Every row gives one point. Examples show where two turns around zero, p and q, send a point. Where does a point land after both, in the order given? Backwards means that the second turn is done in reverse. Each puzzle has new turns, and all numbers are rounded.

Turn p:
[-17 -19 -21] -> [  8 -27  16]
[-18  35   1] -> [-34  13  16]
[  5   2 -13] -> [ -6 -11  -6]
[ 29 -19  32] -> [ 32  24 -25]
Turn q:
[ 15  -9 -24] -> [29  5  4]
[ -6 -19  22] -> [ -9 -25 -13]
[19  2 23] -> [ -9 -20  20]
[ 14 -11 -16] -> [24 -2  3]
[-41  37  -5] -> [-33  42 -14]
Where do these land?
p, then q backwards: [ 8 13 25] -> [-16  16 -18]
p, then q: [-15  27 -48] -> [ -9 -14 -55]
p, then q: [22  8 -4] -> [14 18 -8]
q, then p: [ -2 -20  18] -> [ 18 -19   5]
q, then p: [ -1  10 -12] -> [-12   9  -4]
q, then p: [-12 -38  21] -> [ 22 -39   2]

Turn p:
[-33 -25  -3  -3] -> [-34  10  17 -13]
[-14  21  -7  -3] -> [ 4 -7 21 14]
[ 48   4  19 -18] -> [ 26 -27 -39 -12]
[ 18  -4 -20  13] -> [21 20 -4 -7]
[-19   3  11  11] -> [-17   3   4  17]
Turn q:
[ 15  13 -15   6] -> [ 4 17 12 13]
[ 21 -21  19   6] -> [ 20  12 -20 -19]
[-22  21 -30 -19] -> [-33  -8  28  16]
[ 8 -5 22 16] -> [ 25  -3 -14  -4]
[ 18  -5 -30  10] -> [-8 32 -2 16]
[-15  20  17 -29] -> [ -4 -27  27 -17]
[-25 -23  17   9] -> [ -4 -24 -30  -5]
Where do these land?
q, then p: [-17 -26  25   2] -> [  5   8  15 -36]
p, then q: [ 29   4 -24  30] -> [21 27 32 13]
q, then p: [  5 -13   3 -13] -> [  1 -14  12  -6]
q, then p backwards: [-12   3  -1 -23] -> [-17  -9   1 -18]
q, then p: [15 40 16 15] -> [ 10   0 -47   6]
q, then p backwards: [-20  -8 -19 -11] -> [-20 -11  20  -1]

Turn p:
[ 7  0 26  6  3  1] -> [-4  4  1 13 21 11]
[-16  21 -11 -11  16 -12] -> [ -8  -3  28   1 -13 -18]
[ 0 -5  8 17 -2 11] -> [ -5   8 -14  -1  15  -2]
[-16  11 -11 -21  20  10] -> [ -6 -25  16  -1  -6 -23]
[ 12 -27  -7  13 -13 -13] -> [ 15  16 -24   6 -13  12]
[ -2  -9  18  -5 -12  11] -> [-10 -10 -12   3   9  16]
[ 25 -10  -3   8  -9   0] -> [ 22   8 -12  -5   5  13]
[ -8  20 -20  -6  -3  -9] -> [ -3   3  19 -16 -17  -8]
Turn q:
[ 19  -5   8 -27 -20   2] -> [  1   0   0   1  16 -37]
[ 19  -5   5  16 -22   5] -> [ 13 -20  22   1   6  -9]
[15 -7 -2 13 15  1] -> [  0   4  16 -12  10  13]
[  0  10   4   3  16 -13] -> [-18   4   2  -9  -8   8]
[-4 10  6 -7 11  8] -> [ -2  17   0   0 -10  -2]
[-48 -10  -8   1  -3  -3] -> [ 11  -8 -40   8 -16  18]
[  0   7 -13   2   3   0] -> [-6  2  2 11  2  8]
Where do these land?
p, then q: [-17  -8 -16   9  13 -22] -> [-12 -29   5  11 -13  -4]
q, then p: [ -2   1 -20  -7   7  25] -> [  6  14  10 -13  22 -12]
q, then p: [ -3  15 -11   9  -8   8] -> [ -5  14 -13  -3  12   3]
q, then p: [ 15  13  22 -11   2  16] -> [-7 11 25  5 -1 21]
q, then p: [  2 -13  16  20   9 -11] -> [  2 -29  -5   4  -2  12]
q, then p: [-10  -9  17 -10   0   4] -> [ 12  -2  10  -8 -15   8]
q, then p backwards: [ 15   0  -8 -10 -21 -19] -> [-16   3  11  -6  19  21]
